Each row is a point. The window is the flat piece filled in between its corners: a triangle in 3 columns, a solid with four corners in 4, and so on. A path goes straight from each point to the next, and from the last back to the first. After which points does the path pass through the window?

Window, 4 rows:
[[-35  12  18  -9]
 [  7 -39 -23  11]
 [-12  63  37 -20]
 [ 25 -56  24 -10]]
Path:
(1): [ 23 -26  66  20]
(2): [ 22 -48  27   5]
(3): [ 20 -49  17 -27]
(4): [  1   2 -34 -40]
(5): [-18   0  10  14]
(6): [ 6 28 47  6]
(7): [-12  17  26 -61]
(8): [ 11   2   6 -28]
(9): [ 11 -12  36   9]
(10): [ 17 -58  -2  22]
(11): [ -4 -44 -19 -37]
(12): [  4  -9   5 -29]
Through the window after points: 2, 12

Window (6 x 6):
[[-46 -18  27 -22 -58 -33]
 [ 14   8  19  19  57  -7]
 [-25  10 -26 -36 -48  16]
 [ -3 -27 -44  33 -27   6]
 [-62 -17  18 -52  16  19]
 [-46  38  -5  16 -40  14]]
Path:
(1): [ -9  10   2   4  26 -15]
(2): [-52  -6  -7 -20 -32 -44]
(3): [-30 -19  32 -15 -54  -6]
(4): [-43 -16  69 -43 -35  13]
(5): [-55  11 -12 -28  -7 -47]
(6): [-50 -10   3 -22 -27 -35]
(7): [-20 -12  35  -7 -34  -3]
(8): [-23  -1   1 -25 -48  20]
(9): [-38  15 -37 -29 -33 -13]
(10): [-52  27 -21  10 -23   0]
(11): [-18  23  45   3 -62  36]
(12): [  0 -13  16  -2   4  27]
(13): [-20   2  -7   8  20 -10]
(14): [-33  -5 -17 -15  -1 -27]
(15): [ 34 -25   6   9 -22  41]
(16): [14 -9 25 12 17 19]
Through the window after points: 2, 6, 8, 10, 12, 16

Window, 8 rows:
[[-78  -5 -41   4  18  -8  45 -35]
 [ -7 -59   1 -26 -14  33 -48   6]
 [ 20  32  51  53  19  -3 -17 -14]
 [ -7  45   2  -5  -2 -12 -13 -27]
 [ 27   9 -45   2 -10  22   1  14]
 [-19 -36 -92 -69  39  25  15 -39]
 [ 10 -50  32 -44  14 -21 -22  16]
 [ 22 -31 -50  39  17 -66 -48   3]]
Path:
(1): [-46   0 -30   6  42 -24 -11  -4]
(2): [  9  21 -31  -1  26  11 -25  31]
(3): [ 17 -17 -18  -5 -27   7   8 -23]
(4): [ 22   2  23  21   5  -7  -9 -21]
(5): [-17  21  13  10  43  10 -33  40]
(6): [-21  27 -16  -3  36 -10 -31  26]
(7): [ 27 -31 -38   1  -3 -26  19 -45]
(8): [ 23 -23 -12  -2 -31 -13 -11 -35]
(9): [ 20   0  -7  -9  28 -13 -51  13]
(10): [-18  -1 -32 -15  45  17 -30   2]
(11): [ 22 -25 -42  -8 -18 -34  28 -54]
(12): [ 28   3   1  27 -24   7   0 -57]
(13): [-19  28 -21 -20  36  -2 -22  57]
(14): [ -8  -8 -21  13  36  -4 -21  18]
(15): [ 27 -66 -38  -3 -19 -36   4 -49]
(16): [-17 -16 -15  11  -6 -27   9 -44]
Through the window after points: 2, 4, 10, 12

Window:
[[ -7 -27  15  40  -3  31  49 -12 -10   4  22]
 [ -7   7 -10  -9  10  20 -11 -26 -39   8 -11]
 [-45   9  29  16   0  27   0 -15  14  16   1]
 [ 36 -23  28   4  38  24  16 -10  26   6  -9]
 [-40  26 -15 -33  44  -3  26  15 -13   8  27]
 [ 24   7 -51  12  21  40  15   7   6  43  22]
 [-84  17   4 -24 -21 -29   4  14  13 -68  20]
 [ 60  11  95  66  51 -50 -14  89  -7 -23 -24]
 [ -6  20 -13  -8   4 -17  26 -24   4  26   1]
 [  3  -5  40  -4 -24  18  11  19  -9  14  17]
 [ 14  56  18   2   0  38  14 -15 -18   0  -2]]
Path:
(1): [ -9   1  12 -10  -3  11  44  39   2  12 -50]
(2): [ -7 -15   9  26   7  19  35  11  -6   6 -10]
(3): [ 20  17  48  24   9   2  12 -26  -7  -3  64]
(4): [ -3  26  19  -1  11 -11  -6 -43  -4  10  39]
(5): [ -5  15 -16  -4   3   6  41   9   0  19 -25]
(6): [  1   0   4  -3  13  22  36  37  -3  -7 -33]
(7): [26 19 11 20 31 -9 -7 12 -6 12 33]
(8): [ -6   8   8   6  26  10  -9 -37  -8   3  58]
Through the window after points: 2, 4, 8

Window (12 x 12):
[[  5  -9   8 -25  36 -10 -27 -12  -2  66  13   5]
 [ 10  67 -60  22  21 -42  -9  25  18  20   5  20]
 [ 25  30 -38 -23 -14  11  18   0 -12  22  18  -3]
 [  8  -6   4  17  22  -3   0 -14  43  25 -21   8]
 [-54  10  -7 -13  26  28  10  12  50 -26  12  12]
 [-10   5  15  17 -14 -32  -2  54  -3 -11   2 -19]
 [-29  29 -12  28  26   1   1 -24   6  23  27  30]
 [ -9   4 -36 -13 -10  40 -28  -4  -7   4   0  -6]
 [ 22 -20 -29  32  31 -53   8  30  -7 -32  18 -22]
 [-17  11  29 -19  28 -16  -3  16 -35   0 -33  -8]
 [  7  -2  47 -71   9 -46 -53 -73  18 -39  -9 -54]
 [-38  14 -35 -15  20 -42  -2 -49  13  95  -6  56]]
Path:
(1): [  9  21 -20 -10 -18 -13 -11   8 -11  -4   6  75]
(2): [-36  25 -15  -2  40 -11  -1  -4  16  20  15 -52]
(3): [-44  16 -16   2  28   9   0   6   2  -5 -19 -66]
(4): [ 12  -2   9  -9  12 -13  -9  14  11 -20  15   8]
(5): [  2  18  -4  13  14 -12 -26 -11  14 -14  34  63]
(6): [-34  20 -22  13  26   5  21 -14   3  53 -12 -37]
(7): [-31  17 -27   5  30 -27  -8  -8  -3  40 -18 -38]
(8): [ 11   4   0  -9  11 -31  -9 -10   3   9   3  19]
(9): [ 20   4 -10 -27  -1   0 -32  -9  15   0   0  64]
(10): [-12  23 -31 -12  19  -2  11 -19  -3  26  10 -28]
(11): [ -8  25 -25   2   0  -1   9 -10   3  33   3 -57]
(12): [ 18  12 -19 -28   3   1 -10   6  -9   1  11  45]
(13): [ 10 -15  18 -26  -2 -25 -21  -7  14   6  15  41]
(14): [ -7  19 -10 -21  40 -10 -18 -31  -1  44  -7 -47]
(15): [-17  16 -28   6  25 -19  -4 -13  11  27  13 -36]
(16): [ 10   1  16 -23  13   6 -28   2  -2  19   1  53]
Through the window after points: 5, 11, 13, 15

Window, 14 rows:
[[ 39  -4 -14   9  50 -32  24  11  37  36  39  15  -6  21]
 [ 24 -53   1  11  -9   5  38 -17  36  46  32 -11  36  12]
 [ -1 -33 -11 -19 -22 -44  40   2 -28  32 -51   7  -6  -6]
 [-27 -11 -26 -51 -10 -37  -3 -59  -1  29 -32 -40 -29   2]
 [-19  -2  36 -31 -21 -11  34 -47   6  22 -66   5 -47 -52]
 [ 78 -35  37  48  24  19 -61  44   5 -17 -12  -2  19   9]
 [-12 -38  22  24  45  14   0  41   9  53  16 -11  17  13]
 [ 35 -12  -2  75 -20  48 -27  40   9   9 -40   4 -34  10]
 [ 12 -20  12  85  34  -9 -16  29  17 -45  25  -1  23  23]
 [  8 -28  25  17 -33 -18 -57  48  10 -47  21  11 -56  -1]
 [  9 -30   6 -33   6  -1  56 -18 -20   5 -15 -42 -47   3]
 [ 17 -78  -5  37  30  11 -55  12   5 -46   2  40 -40  12]
 [-22   0 -22 -70 -19  17   9 -13 -11 -27 -34  14 -20 -17]
 [-20   2   7 -51 -22 -14  20 -67 -58  23   0  16 -36   5]]
Path:
(1): [-13 -21  38 -15 -11  -5   1 -26  26   5 -45  17 -29  16]
(2): [  7  -5 -20 -19  -5  -8  40 -19 -31  28 -17 -28 -26 -75]
(3): [ 26 -14  -1  31  19  -6 -26  23 -10   6  18 -20   6 -45]
(4): [ 36 -33  26  16  10   6 -12   7  21  -8 -24  14  -7  44]
(5): [ 27 -31  48   1 -10  -5  -5  20  49  -5 -34  -6 -21  73]
(6): [ 31 -26 -10  38  39  18 -25  22 -35  17  15   0  14 -51]
(7): [  7 -38 -10   3  -4   8   0  -1 -14  17  -8 -11 -11 -40]
(8): [-10 -15  31 -33 -23  -9   8 -12  13 -29 -41  17 -20  67]
(9): [  2 -23  23 -14 -22 -21  13 -14  28   4 -41  21 -24  72]
(10): [-23 -14 -39 -11  -1  -1  15   3 -37  17   7 -17 -34 -77]
(11): [ 12 -23  -8  12   7  12 -10  15  -2   2  -6   1 -20 -19]
(12): [ 11 -26  14  12 -11  16  -8   7   9   1 -29  12 -10  37]
Through the window after points: 1, 3, 5, 11

Window, 14 rows:
[[ 20  21  10 -55  12  -9   2   4  73  60  30 -28  -4   9]
 [-30 -50 -13 -10  12   7   0  25  25  -8 -49   4  72  17]
 [  4  60  26   3  79 -39  39 -37  11 -20  10 -16 -49 -51]
 [ -8  46 -80 -42 -23 -20  -8 -12  43 -11  30 -21  15   5]
 [ 14  37  11  11  -4  23  -8  13 -54 -10 -17  26 -54  34]
 [ 38  38   3  51  77  11  57 -40  33  11   9 -34  50  -7]
 [ -3 -45 -22  19   1  25  12  73 -14  -4 -42 -68 -21  10]
 [ 42  -6 -39 -27  11 -37   9 -24   8  17  55 -40 -27  61]
 [  3   6 -39 -34  37 -12  45 -77  32  43 -10  39  -7  17]
 [ -2  21 -11  61 -45 -12  27  -4 -12 -72 -23   0 -16 -21]
 [-39 -33 -13  16  43   9   4   2  -6  22  10  40 -50 -22]
 [  0  33 -23  41 -17 -56  40  38 -51   5  22 -40 -34   4]
 [-32  42  -8 -34 -20   2  27 -59  -4 -10  30   5   2 -22]
 [-13  -2 -30  35  25 -24 -30 -18  52   5 -28 -93  10  11]]
Path:
(1): [-41   6 -17  -1   5   4  19  24  52 -19  -1 -21 -20  49]
(2): [-23   3 -22   1   2 -18  34   6   6 -14  17  -9 -29  29]
(3): [  1   5 -20  11  -9 -22  -4   8 -19   9  -6 -11 -23 -10]
(4): [ 16 -12 -20   8  -1   9   9  22 -17  -1 -21 -40  -8 -19]
(5): [-11  -6 -16  13  16   5  23  22  17  -2 -10 -36  -8  22]
(6): [-21  31 -21  -2  19  -4  29 -12  12  -9  12 -23 -41  25]
(7): [ 77  15 -25  -4  -4 -44 -12 -27  11  45  30  -8   3 -49]
(8): [ 57   4 -17   3  22  -9 -23 -39 -19   5   0 -29  -6 -45]
(9): [-65  14  -1   1   6 -12  66  23  42  14   3  -6  -9  56]
(10): [-45  50   0   9   3 -10  66 -11  20 -24  -2   6 -25  44]
(11): [ 55 -12 -34   9  29   0 -34 -21 -32  18   0 -21   0 -28]
(12): [ 24  -4 -26  -1  13 -13  -1  -9   1  -1   0 -26   3   0]
(13): [-42  -1 -15   6   2  -6  37   2  33   1  -4 -24 -18  49]
(14): [-26  27 -22  -2  10 -17  43 -37  10   1   6   7 -10  20]
(15): [  9  11 -18 -16   4  -7  13 -26  -2  14  10  -4  -9 -20]
(16): [ 22   2 -42 -22 -11 -25  -9 -25 -45  24   1 -10 -12 -42]
Through the window after points: 4, 12, 14

Window (14 x 14):
[[-16  32   2  41 -11 -14   6 -18  40  22 -31   2   7  50]
 [ 36 -23  -2  13  10  -9  51  31 -44  51  28 -11   6  -8]
 [-18 -34  24  -7   2   9 -29  29  20 -66   5  -2 -51  10]
 [ 18  12   8  31 -35  39 -43 -36  39  23 -50  18  40  22]
 [-15 -43  28  42  16 -13  27 -30 -79  35   9 -19  41  15]
 [  0   0 -13 -23  31 -21 -44  -4  -3 -34  51 -17 -44 -13]
 [  3  12 -40  58 -23  46 -23 -36  30 -21 -24  45 -10  50]
 [-42  13  -9  29 -36  43 -55   2  49   4  14  36  11  50]
 [ -4  21  39  15 -16  36  38 -25 -62   9  15 -44  23  24]
 [-13  -6  14 -33  35   4  36   3 -95  48 -15 -19   5  18]
 [ -9 -19  -1  19  47  18  24  21 -73  41   0 -83   8   2]
 [ 13 -56 -11 -18   7   8 -13 -22  38   3  39 -12 -49  42]
 [  8   5 -14  18 -37   6 -37   0  -2 -25 -14  -6  33  74]
 [-21 -39 -30 -19 -35 -19 -24   4  -1 -10  22 -27 -73 -13]]
Path:
(1): [  4  -8  11  20  -5  20 -76  13   7  14  17 -14 -58  45]
(2): [ 12  21  28  52  -8  29 -14 -22 -46  21 -12 -22 -24  67]
(3): [-10 -19 -11   1 -20  17   6  -1   5   8  -5   1  22  16]
(4): [-25 -21 -21   6   3  22  32   9  31 -42  -5   5  19 -12]
(5): [ 13  13  14   0 -17   7 -63   2 -18  49  26  -5 -48  63]
(6): [ 21 -11  24  40  -3  -7 -29 -10 -40  25   4 -15   1  37]
(7): [-25 -20  -4  15   0   6  18 -16 -20  -3   0  -6  24  23]
(8): [  1  -1 -42  -5   5  21  44 -14  21 -14  20  -4  32  12]
(9): [ -5   5  17  25  -3 -12 -21  -3  -1  16  -7  -8 -20  29]
(10): [ 21 -10  23  38   0  -3 -30  10 -40   9  -2 -25 -31  48]
(11): [-15 -29 -26  -9  16   3   6   3   2  11  15 -12   2  -3]
(12): [ -8 -31 -10 -14   3  17   8 -10  15 -19  20 -14   0  11]
(13): [ 23   2  19  28 -12   6 -61  26 -71  27  -7  -1 -32  34]
(14): [ 12  -2  10  20   3   7   0  -6 -32  40   2  -5  -2  20]
(15): [-12 -24 -32   0  -7  11  34  -8 -14   4  10 -18  38  19]
(16): [-14 -40 -16  -8  -1 -11  36  -4  23 -41 -16  17  15  -5]
Through the window after points: 6, 8

Window (14 x 14):
[[  0  28  -2 -46   2 -12 -73   6  90   4  -8 -66 -38 -20]
 [-19  -5  46 -60  22  51 -41  37  34  -6  -2  14 -16   0]
 [-18 -17  30  -2  -5 -28 -21  14 -18  -7  49  -2   0  -1]
 [  7 -30  -2   9 -10  50  32  13  -7 -54   8  37  10 -23]
 [-28 -16   2  18  30  40  30 -14 -11   8  12  13 -26  25]
 [ 25 -45  25   6  36  39  26 -36 -53  -9   3  31  82   1]
 [ 36   0  -9  10  36  11  39  44 -34   0  16  43  19  22]
 [ 17 -45  32 -75 -20 -45 -11   8  74  44  14 -57 -42 -19]
 [-46 -13 -15 -29  20 -27  12  26   5 -24 -36  24  -5  11]
 [ 17 -54 -35 -16 -17  41 -10 -12 -58  25  19  35  29   8]
 [ 17   3  26 -81  19 -54 -54 -18  61  15   8 -17 -85 -55]
 [-21 -15   7  11  18  -5 -16  18  58  17   6  54   1 -12]
 [ 17  19  17 -63 -52  50  19 -57 -21  28  43  18  53   4]
 [ 10  -2  37  10 -25  10  -9   6 -12  15 -37  20 -13   5]]
Path:
(1): [ -5 -16  10 -32  14  -4 -28   4  30  -9  -9  12 -11  19]
(2): [ 14 -27  21 -45 -10  -3 -10   3  18 -20  14  13  -4  27]
(3): [ -9 -17  -4 -24  22  26  -9   8   6  25  16   4   3 -32]
(4): [-34   4   6 -25   9  17   4  19 -16  54  19 -19  -6 -57]
(5): [  5 -20  13  -4   7  16  -6  -9  11 -20   4  22 -11  36]
(6): [ 27 -36  12 -30  -6   5 -11 -31  28 -30  -7  30 -18  55]
(7): [ -7   2  17 -43   6  14 -10  21  22  26  -5  -8  -8 -31]
(8): [-38  14  -5 -24   1  -2  13  33   8   1 -16 -11  -8 -40]
Through the window after points: 4, 8

Window (14 x 14):
[[-22  17  70  19 -32 -26 -72  -7   9  36  38 -36  77   9]
 [ 47  -1  -7 -30 -16  20 -22  58   3   1  25  37  47  -6]
 [  2  44  -2  64   6  20 -43  28 -18  34 -25  -1  24  25]
 [ 41  77  27  37   7 -18  -8   4  46 -22 -49 -10  39  -3]
 [  9  16 -27  72  -9  72 -15  40 -12 -14 -26 -41  38  57]
 [-33 -33   9  59 -42  -3 -21 -70  -2   5   8 -12  -4 -44]
 [-46  22   0  16 -21  -5 -19 -13  18 -11  68  -2 -55   1]
 [ 35  16 -15  21   9 -16  -1  63 -58 -47 -60  29  33   2]
 [-25 -16  43 -13   9  -1  13  11   4   5 -28  -2 -51 -47]
 [ 20  23 -21   8   4 -18 -34  -8 -16  11  39 -59  70 -22]
 [ 58 -60  62  40  41   7 -49  22  -4 -19 -13  26  41 -20]
 [ 28  13  18   8  -4  28   0   6 -60 -29 -24  13 -29 -20]
 [ 21  68   1  49 -29 -21 -55  29   2  18 -55 -75 -10  41]
 [-17  70   1 -37  -3 -33 -44 -31  30  -6 -37  -6  19   8]]
Path:
(1): [ -7  38   4  43  -4  23 -40  25  -3  -5 -28 -11  15 -18]
(2): [ -3  24   0  41   3  18 -47  30  -4 -21 -17 -10   4 -11]
(3): [ 20  17   8  16 -11   0   7  -3  -8  25  -5  -3  39  45]
(4): [ 15  12  -2  -6   3 -17 -10  10   0  13   4   0  27  11]
(5): [ 21  28  13  22 -22  32 -56  29   7 -30  11  -3  24 -29]
(6): [-20  28 -17  23   7  12 -51  19  15 -32 -18 -24  21 -55]
(7): [ 20  -7  45  19  -9  -9  -9 -18 -11  18  18  18  19  26]
(8): [ 29   2  22  30  16 -19  13  -9 -18   2 -33   5  39  47]
(9): [ 16   9  24   9   2   9 -62  28   1 -24 -11   4  11 -48]
(10): [-18  28 -11  49 -20  31 -46  31  -1 -14   0 -34  19 -22]
(11): [ 16   7   3  26   0   7  -8  -5  -8   3   5 -15  23  38]
(12): [ 27  26   4  23   2 -13  -1 -10 -18  20 -15   4  26  42]
(13): [-11  18   6  13 -15  -4 -43   8   4 -25 -25 -12  10 -29]
(14): [ -8  63   1  36  -3   8 -70  22  27 -25 -27  -9  37 -24]
(15): [ 21  28  14  11  -3  -8 -12   4   2  10 -13  -6  26  15]
(16): [ 22   5  10  14   6 -25  -5  -6 -21  44  26   1   8  47]
Through the window after points: 2, 4, 8, 10, 12, 14, 16

Window (14 x 14):
[[-11 -36  27  20 -11  59  54 -41  32  -5 -18  -4  43  12]
 [ 39  26 -38  16 -37 -31  -6 -19 -37   9 -30  58 -19  -2]
 [ -6  22  37  20 -42  11  38  19  29  -1  -2  16 -23   9]
 [-31 -46 -21 -43 -44   7  40  29  -5 -32  19 -12  57 -10]
 [-22 -25 -21 -35 -40 -82 -45  20  -2   1  -2 -52 -16  16]
 [-37 -34 -29   3  -4   2 -22  33  11 -27  29  -8  76   2]
 [-35   1  22 -33   6  20  25  13 -24  -6  -7  31  47  -1]
 [-25  22 -52 -19 -30 -59  -9  13  50  41 -27 -20 -65  -3]
 [ 40   6   1  21  -4  19  60  15   6   5 -56   6   0  33]
 [ 16  -5   8  35  -7 -13  62   0  -9  45  -5  22 -10   7]
 [-44 -62 -30 -30 -39 -18 -50  58 -30  -7 -10  -5  23 -33]
 [ 16  20 -41  -2  -9  -6 -11  -5  12  28   7 -37 -81  13]
 [ 31 -10 -14 -31 -17 -39 -36  17  46  26  12 -28  -9 -26]
 [ -8  26  24  30  -7  22  62  -8  18  -5 -18 -34  16 -29]]
Path:
(1): [ -3  51 -35  -9 -30 -15 -14  41  13  58 -13 -27   6  29]
(2): [  2 -17 -10   7 -14 -17  32  -5  13  -5 -23  11 -22  -8]
(3): [ 21 -29   5  -9  10 -40  56 -19   1 -64 -22  25  10  -5]
(4): [-19   8  -5   5 -41  47 -29  45   4  68  13 -39  25  -5]
(5): [  9   2 -21 -16 -32 -11   0  22   9  59   8 -31   2   8]
(6): [ -8  -3  -7  13   7 -22   7 -13  37 -54 -20  12 -47 -24]
(7): [ 10 -12 -12  -2  16 -22  44   3  23 -23 -12  13  -3  -7]
(8): [-29  -6  17   1 -64   8  -7  19   5  25 -12 -28  37   5]
Through the window after points: 1, 5

Window (14 x 14):
[[ 70 -17 -34 -20   0  15  42  39   3 -36  52 -13 -26 -32]
 [-37  94 -18 -20   6   6 -20 -11 -76  33   1 -86 -46  28]
 [-16  14  32 -35  24 -17  50  11  -8 -21  24 -43  41  -8]
 [ 10 -12  26 -28   6 -13   4 -39   2  31  53  31 -18   8]
 [ -8  -6 -41  28 -23 -57 -28   2  17 -30 -25  14  10  -5]
 [ 19  38  24   9 -27 -20 -26   2  35  -4 -40 -17 -13 -36]
 [ 51  53  24  24  43 -19  27  31 -15   5  -2 -27   1 -21]
 [ 54 -35  21 -44  41 -36 -60 -40 -36   3 -24 -71 -12  48]
 [  3  53 -43  54 -38  54 -29 -22  21  29 -29 -50 -14 -29]
 [ 15  12  43  27 -50 -24  -5 -34 -14 -35   5  45  31 -16]
 [  9 -60 -20  35 -55 -18   1  12  13  39 -63 -13 -21 -12]
 [  7  -8   2 -20   0  -7  67 -29  11  15 -35  10 -18   2]
 [  9  59  28  39   0  44 -28  47 -15 -28   4  72   1 -46]
 [ 43   9  13  -9 -42   6 -26   0  -2  38 -33  29  27  12]]
Path:
(1): [  4  36  28  23   1  16 -16  -3  11   1  -4 -25 -11  49]
(2): [ 14  25 -29 -12 -25 -22 -24  -3 -38  15 -11 -26  -7 -52]
(3): [ 13  17 -46 -16   3 -48 -27  18 -48  22 -11  -4  26 -57]
(4): [ 10  -1  11  29 -21  -2  -7 -17  35 -19 -14  -3 -19  26]
(5): [ 12  43  15  18   8  29  18  26  29 -26  16   5 -14  41]
(6): [ 34 -17 -15  -5 -22 -24 -16  -4 -32  -1   3  14   1 -70]
(7): [ 40  39  -1  -1  21 -10  -4  -3 -22  12 -17 -10   6 -51]
(8): [ 28  33  28  24   6 -18  16  25  10  -4  -6 -22  -9   5]
(9): [ 11  27  20  17 -18  -3  -5  -1  16  13 -12   7 -15  27]
(10): [ 20  -5   2 -22 -25 -14 -28 -30 -34  23 -27  -4  39 -52]
(11): [ 24  -6 -16  -8   2 -18  12   3 -19   3 -14   3 -14 -72]
(12): [ 39  10   4  16 -20  25   7  32  24 -22  36  -6  -8  53]
(13): [ 21  35   5  36 -36  -1 -30   1  17   9   9 -33 -27  67]
(14): [ -4  26   2   1 -14   5   6 -33 -34  -6 -24   8  22 -81]
(15): [  7  29   1 -11   1 -11 -14 -10 -22   8  -6  -6   8 -26]
(16): [ 28  50  29  21 -15  29  45   9  26 -24  12 -28  -8  51]
Through the window after points: 3, 5, 7, 11, 13

Window:
[[ -1  54 -35  49  14  13  11 -56  29   3  31 -18 -37 -13]
 [-24  27 -21  12 -26  14 -10  -7 -33  47 -20 -10   0 -26]
 [-23 -10  49  28  16  -1  36   3  10 -35 -16  28  17   2]
 [-48 -25  26 -11  55 -54  63   8 -49 -32  15 -17 -46 -54]
 [ 46   5  45  -5  -6 -55 -11  28  25  22 -14  36 -15  21]
 [ -3  30  21  22   2 -53 -21 -21   4  11  18 -38  -5   6]
 [-56 -51  71  13  -3  56   3  37   3  -1  68   0 -14 -44]
 [ -8  22 -19  43  -3   7 -19  -5  -2  17  67  11  48  -8]
 [ 30 -37  35  -7 -31 -69   6 -38 -12 -15   9   7   8   6]
 [  2   9 -43  15  19  20  -2  -8   3 -46 -37 -28 -29 -45]
 [-45 -14  25 -53   9 -20 -36  22  28  45 -61  32   8 -34]
 [-25 -36 -14  18 -13  33  45  21 -27 -26  30   2 -23  62]
 [ -2 -18 -15  47 -47 -21 -21  -1   8 -16  -4  24 -15  15]
 [-20  -9   3 -30  13 -40  10 -23 -76 -55 -44  20 -44   8]]
Path:
(1): [-48  -9  45  12 -19  26  48  25   8 -32  56   3  -2 -43]
(2): [-36  42 -22 -10 -15   7  19 -10  -4 -23   0  -1 -28 -36]
(3): [ 23 -16   6  67  50 -20   3 -39  13  11  28 -20 -22   8]
(4): [ 13  10 -17  67  25  29 -32 -24 -34  17 -34  30  -1 -13]
(5): [-27   7   1 -14 -48 -35  16   7  19   2  30 -18 -15  -2]
(6): [-12  14 -21 -48 -59 -59  17  18  29   5   8  14  -1 -12]
(7): [  4  -4  18  26  26 -16  -4 -16 -25 -13 -23  12 -19  14]
(8): [-12 -13   0  35  12   3  18 -44 -24   2 -16 -11 -15 -13]
(9): [-36  36  -7 -30 -22 -16 -27  53  36 -23  59  15   1 -25]
(10): [-23 -11  -2 -25 -22  -6  15  16   1 -33  34 -14 -29 -14]
(11): [-10  -3  21  26  29  -9   4 -16 -20   9 -14   2   2 -21]
(12): [ -2 -44  27  19  35  -4 -74  -9 -13  43 -13  -6 -24  15]
Through the window after points: 2, 4, 12

Window (14 x 14):
[[-14  20  -6  14  29  28   3 -11 -33 -40  73 -31 -19 -70]
 [-24   7 -16 -23  10   8  -3  33 -23 -32  47  14 -43   7]
 [ 46  63 -10   0  17  48 -10 -23  11 -20 -40 -28  19 -21]
 [-26  11  29  -5  19 -54  12  29 -67  26 -25  14  -4  19]
 [ -7  -3  36  33 -15 -12  -7 -17  24  -2 -28  35  13 -10]
 [ 51 -13 -30  48  -5  13  28 -47   9  -6 -71 -12  32  17]
 [-59  25 -28   1 -18  25 -32   5 -37  24  42 -16   2 -19]
 [ 64  12  -6  17  -6 -51 -22 -39  -2  12 -21  27  28   8]
 [ 47   1  -3  43 -22 -19  17  47 -16  34 -51  31  -1 -11]
 [  3   9  20  -5  -1  22 -37   3 -14 -45  65 -86 -39 -26]
 [-27 -16   7 -36  -2 -28  -6  44 -25 -15  36  -7  33 -25]
 [-17  26 -15  -8 -23 -56  34   0   9  35 -24   6  -4 -11]
 [ 72 -25  52 -69   3  58   1 -24 -53 -26  43 -40 -46 -40]
 [ 21  11  25  15  11 -41  33  10  13  61   0  22  41  41]]
Path:
(1): [-20 -20  12  -7  27  -5 -61  -6  -6   7  25 -24 -21 -21]
(2): [ 32   7  12 -23  13  -4 -23 -12  36  44 -37   5 -69 -22]
(3): [-12  15 -17  31 -23 -28  37  31 -70 -36  32  10  65  12]
(4): [ 16  23  -5  -8 -17  -3  -4   0 -32 -19   1  -1  11 -15]
(5): [ -1   2  10   9  26   5 -11  -1  -1  12  -7 -20 -14 -19]
(6): [ 14 -26   4 -18  16   5   3  -1   5  30   1 -28   4 -31]
(7): [  4  23   7   1 -13  -4  -5   4 -21 -19  24   7  11  -3]
(8): [ 10  20  -1 -13 -15  -6  13   7 -23  -4  17  -9   6   1]
(9): [ 17  13 -20  21  35   1 -27 -13   9  12 -27 -21 -23 -42]
(10): [ -4 -32   6 -40  85  23   6  13  -6  14   5 -19  -7 -59]
(11): [ 33  51  22  49 -90 -34  -1 -20 -22   2  -8   8  17  36]
(12): [ 30  49  -1   0 -33  19  45  19 -22 -51  37 -41 -17  -3]
Through the window after points: 2, 12
